Each row is a point. Each copy is the shape, with its points in the same order, turned, moved and blurred by noise. Say if it was mirrored as well.
In the rows, 128 means zero.

Shape (8 x 3):
[[144  77 151]
 [157  99 165]
 [ 96 132 111]
 [167 128 135]
 [141 144 122]
 [ 58 127 124]
 [124 144  71]
 [173 136 131]]
Copy 1 (8 x 3):
[[158 173 109]
 [139 185 129]
 [132  97 129]
 [142 162 166]
 [132 131 165]
 [113  81  98]
 [160  86 168]
 [142 161 175]]
Copy 1 is: mirrored
Copy 2 (8 x 3):
[[110 110 187]
 [ 93 132 184]
 [143  92 112]
 [122 153 151]
 [125 140 125]
 [115  52  97]
 [182 124 111]
 [121 162 136]]
Copy 2 is: only turned

Shape (10 x 6):
[[ 85  85 132  95 103  76]
 [127 140 124 161 172 118]
 [130 123  96 100 137 150]
 [125 103 144  84  90 155]
 [141 145 131  94 178  88]
 [126 128  92 180 154 160]
 [134 137  95 168  94 163]
 [161 114 125  92 163  76]
 [108 129 105 152  92 115]
 [117  86 120 149  79  97]]
Copy 1 (10 x 6):
[[ 87  77 145 134 172 102]
 [136 145 135 102 118 165]
 [110 103  98 114  91 126]
 [118  80 142 159 100  91]
 [124 122 131  62 126 113]
 [139 137 106 147 115 192]
 [154 114  79 175 122 157]
 [120  85 138  51 137 133]
 [137 120  94 157 157 139]
 [134  80 133 161 183 131]]
Copy 1 is: only turned
Copy 2 (10 x 6):
[[122 118 122 106  81  47]
 [ 79  89 112 132 144 138]
 [129 121  96 131  86 146]
 [171 143 135 114  81 120]
 [ 87 127  74  86 136 120]
 [ 98  75 123 170 120 164]
 [159  69 122 171 113 149]
 [101 148  67 110 134  96]
 [142  67 117 146 108 100]
 [148  98 134 158 109  64]]
Copy 2 is: mirrored
Copy 3 (10 x 6):
[[145  63 100 152  73  93]
 [163 154 159 142 135 119]
 [113 122 111 133 159 117]
 [128  92  61 101 117 146]
 [176 126 109 134 150  72]
 [114 162 164 157 140 161]
 [ 95 171 103 145 111 169]
 [180 107  97 157 161  81]
 [117 131 111 151  82 127]
 [140 102  95 166  69 144]]
Copy 3 is: only turned
Copy 4 (10 x 6):
[[136  92 201 180 108 166]
 [143 128 120 152 124  80]
 [123  94 139 102 124 134]
 [ 99 113 164 122 147 183]
 [145 129 187 120 119  79]
 [139 102  72 134 129 104]
 [123 119  77 134 108 157]
 [177 136 193 118 127 112]
 [138 113 116 161  91 158]
 [159 119 139 184 115 182]]
Copy 4 is: only turned

Shape (15 x 9):
[[180  63 133 112 137  55  99 189 136]
 [129 120 131 111 129 116 100 132 119]
 [132  92 106 160 144 101 137 109 146]
 [144 165  75  97 144 141 160 143 107]
 [122 117 116 195  53 104 132 137  91]
 [ 57 140 144 104 186 128 119 139 133]
 [116 106 115 180 178 114 133 135 113]
 [119 106  94 135 128  94 145  83 115]
 [115 119 125 176 151 158 133 203 142]
 [129 191 157 161 144  63 139 117 133]
 [150  97 111 136 116 106 162 175 143]
 [156 167 146 164 152 155 123 126 111]
 [159 180 144 143 119 113 136  80 107]
 [179 189 107  74 146 112 112 162 153]
 [136 136 172 139 147  85 131  86 110]]
Copy 1 (15 x 9):
[[135  89 156 169 149 155 182 131  27]
 [117 126 141 133 120 130 134 110 104]
 [146  62 129 147 141 140 112 121 122]
 [116 133  73 143 115  82  93 153 111]
 [149  95 191 193 128  58 120  99 133]
 [ 60 134 126 132 147 179  82 116 142]
 [144  91 121 165 173 146  86 107 112]
 [116  59 113 144 133 105 122 103 138]
 [153 148 154 195 143 153  68 148 108]
 [104  96 163 114 194  97 125 164 137]
 [142 103 131 195 118 126 138 157  99]
 [158 155 133 113 164 108  99 138 136]
 [140 115 125  95 167  70 130 130 155]
 [100 149 116  92 108 108 137 193  84]
 [124  99 141 113 190 116 146 111 152]]
Copy 1 is: only turned
Copy 2 (15 x 9):
[[ 81  75 105  96 176 109  75 172 165]
 [137 123 116 130 124 126 104 128 135]
 [114  95 140 146 159 121 161 121 144]
 [ 92 135  94 183 109 187 122 119 113]
 [130 126 130 149 136  83 166 193  69]
 [119 125 156 105 100 145 102  50 113]
 [ 94 131 167 142 173 125 141 105 118]
 [139  89 113 169 153 123 157 107 114]
 [ 63 147 193 120 113 141 127 151 123]
 [119 150  86  77 156 143 174 106  98]
 [ 79  82 131 133 134 148 132 172 126]
 [132 186 138 131 144 168 144 136 126]
 [167 160  85 133 149 162 167 132 110]
 [ 88 149  53 120 101 181 106 129 165]
 [166 123 111 101 176 146 144 109 112]]
Copy 2 is: only turned

Shape (16 x 12):
[[184  61 145 110 122 113 153 159 162 144  84 110]
 [176 184 130 108 143 131 108 103 131 207 143  88]
 [132  95 155 125 115 102  75 124 120 119  55 117]
 [118 171 132 107 123  82 118 103 152 135 160 106]
 [123 156 153 171 123 112  86  99 153  93 183 118]
 [189 154  95 122 139 114  89 110 131 122 101 155]
 [154 107 127 131  80 140 113 170 191 151  95 158]
 [116 103 164  97 127 160 157  88 160 106 138 108]
 [ 94 125 132  98 142 126 101 144 149 131 129 119]
 [131  89 114 135 150 120 150  95  78 132 116 148]
 [161 147  41  88 147 150 132 100 141  95  72  83]
 [165 150  89 184 136 111 147 124 145 142 104 156]
 [175 164 151 147  69 126  78 106 115 138 168  97]
 [126 168 166 117 140  80 155 156  75 112  84  99]
 [133 114 151 108 128 104  94 141 165  81 120  69]
 [135 119 117 116 172 144 145  93 118 107 142 119]]
Copy 1 (16 x 12):
[[ 72 115 121 181 125 103 150 152 104 139  92 152]
 [133 115 112 100 213 151 112 142 123 190 156 113]
 [134 120 116 121 102  71 136 177 116 153  71  89]
 [165 126 120  93 180 116 128 150  87 103 157 109]
 [172 196 145  63 148 123 147 172  87 114 143 121]
 [166 137 139 132 179 134 176 142 133 151  80  87]
 [104 145 171 172 139 109 144 127  51 160  92 102]
 [ 99 154 164 133 130 106 110 166 140  87 162 115]
 [131 111 146 111 129 139 111 169  86 108 119  88]
 [177 124 128 157  94 137 131 146 167 127 121 130]
 [119 146  91 176 182 158 149 158 162 102 101  35]
 [168 154 122 160 135 151 199 119 103 161 133 103]
 [159 196 118  79 185 105 101 132 103 166 111 130]
 [128  96  72  76 103 108 148  95 132 110 115 104]
 [ 97 149 107  97 144 103 137 189  89  87  96 106]
 [142 141 139 128 133 159 136 163 161  98 139 114]]
Copy 1 is: only turned
Copy 2 (16 x 12):
[[169 137  88 108  72 165 154 203 119 134 122 162]
 [206 154 188  86 171 136 157 146 116 169 173 120]
 [102 193 110  94 109 129 151 168 106 127  85 108]
 [172 142 145 142 144  86 107 152 134 146 149 101]
 [153 135 126 146 167 106  87 119 155 177  86  98]
 [158 189 144  94 105 132 103 103  85 151 135 146]
 [131 155 152 163  72 180 148 153 132 154 113 157]
 [147 138  76 133 148 165 110 165 175 130 163  96]
 [126 132 147 140 149 137 117 165 127 102 124 127]
 [159 151  88  84 112 131 148  97 151  89 122 120]
 [126 142 147  49  85 157  59 141  98 113 185 105]
 [150 139 137 101  82 120 127  88 132 166 128 160]
 [200 152 149 129 138 142 131 118 110 195 102  59]
 [127 108  89 102 125  77 176 143  72 123 149  94]
 [128 125 112 127 127 133  91 204 109 140 105  92]
 [157 125  92  90 155 139  96 119 145 112 145 123]]
Copy 2 is: only turned
Copy 3 (16 x 12):
[[143 118 145 120 132 141 160 116 130 120 221 212]
 [ 58 153  98 143 145 135 185 109 171 107 152  91]
 [170 160 153  87 165 107 112 121 152  93 177 163]
 [110 143  78 150 166 140 123 141 145 149 115 135]
 [158 133  54 148 101 106  96 143 147 118 107 122]
 [138 132 140 135 137 104 128 123 175 160 187  97]
 [108  79 140  85 113 128 114 119 165 134 187 180]
 [135  88 138 145 159 105 153 134  95 123 108 170]
 [121 119 125 101 154 154 109 142 112 117 140 137]
 [157 150 195 172 123 135 128 143 134 125 147 132]
 [188 100 146  99 175 142 201 155 163 183 160  92]
 [150 120 142 155  90 155 130  88 191 160 162 119]
 [ 94 157  83 118  96  78 151 147 184 106 130 139]
 [137 207 151 104 148 138 142  86 124 173 127 151]
 [169 141  78  84 154 127 140 144 108 130 164 164]
 [156 120 141 163 132 126 155 137 112 138 134 111]]
Copy 3 is: only turned

Shape (15 x 12):
[[ 98  70 118 100  98  98 137 127 101 161 152  80]
 [131 116 152 143  97 118 109 135 130 208 103 124]
 [149  71 112  96  97 132 111 146 136 133 157 120]
 [118 125 161 197 115 129 126 162 147 113  76 105]
 [120 116 123  79 119 177 106 128 132 115 168 165]
 [165 114 129 163 107 131 129 164 161 165 155 186]
 [131 167 118  99  78 176 165 154 118 133  82 141]
 [170 135  76 159  91 124 107 149 113 143 144 159]
 [191 123 132 161  80 176 111 119  95 179 105  87]
 [ 95 103 109  76 114 145 187  80 137 143 119 149]
 [142  82  88 152 140 132 104  86 133 174  91 112]
 [132 103 139 181  57 115  89 114 109 112  93 114]
 [115  78 136  73  92 117 153 146  74 135 116 134]
 [143 147 150 113 130 125 159 110 120 175 120 150]
 [123 111 155 108 118 102 124 154 185  93 118 126]]
Copy 1 (15 x 12):
[[161 140 142  59 138 169 125 137 129 158 124 181]
 [ 83 139 151 101 101 164 103 139 121 134  86 125]
 [128 135 117 110 132 150 147 192 152 137 121 185]
 [ 93 158 124 159  65 118 120 119 106 195 136 119]
 [128 106  89 153 166 122 117 162 170 110 123 179]
 [ 77 179 100 157 146 151 122 192 124 130  93 120]
 [135  71  70 136 110 120 113 149 136 166  85  94]
 [111 136 123 152 161 171 162 176 150 151 119  91]
 [ 61 110 150 100 116 139 151 146 181 198  70 115]
 [146  85  78 110 167 134 121 123  83 133  81 186]
 [ 76 105 177 118 145 141 163 137  90 155 115 160]
 [113 142 150 164  85 180 159 108 150 192 110 145]
 [197 125 128 100 119 133 128 150 143 139  79 159]
 [101 133  98 100 145 121 124 119 116 116  70 119]
 [122 153  75 139  76 126 137 148 110 127 152 173]]
Copy 1 is: mirrored
Copy 2 (15 x 12):
[[ 88 177 172  95 139 108 140 139 189 130  82 123]
 [123 105 147 111  81 109 140 132 137  66  89 103]
 [102 145 141  95 105  92  78 153 144 131 112 154]
 [134  62 111  43 145 134 138 136 116 105 142 101]
 [102 139  90 153 112 115  97 122 135 141 139 173]
 [157  92 111 112  85  39  95 130 124 125 125 128]
 [121 129  61 123  93 146 109 161 129 153 120  65]
 [130 141 115 119 121  45  92 149 117 109 160  91]
 [103 149 138  68  57 122  88 111 133  77 151  62]
 [ 67 129 123 143 107 124 155 113 139 193  99 109]
 [ 60  97 184 116 122 109 104 118 116 103 123  91]
 [ 95 142 120  48 141  87 147 137  83  83 135 113]
 [119 199 134 111 120 137 118 147 131 148  65 120]
 [140 124 131 145  73 126 150 125 123 133 126 106]
 [129  84 126  87 127 126 135 189 129 148 128 173]]
Copy 2 is: mirrored
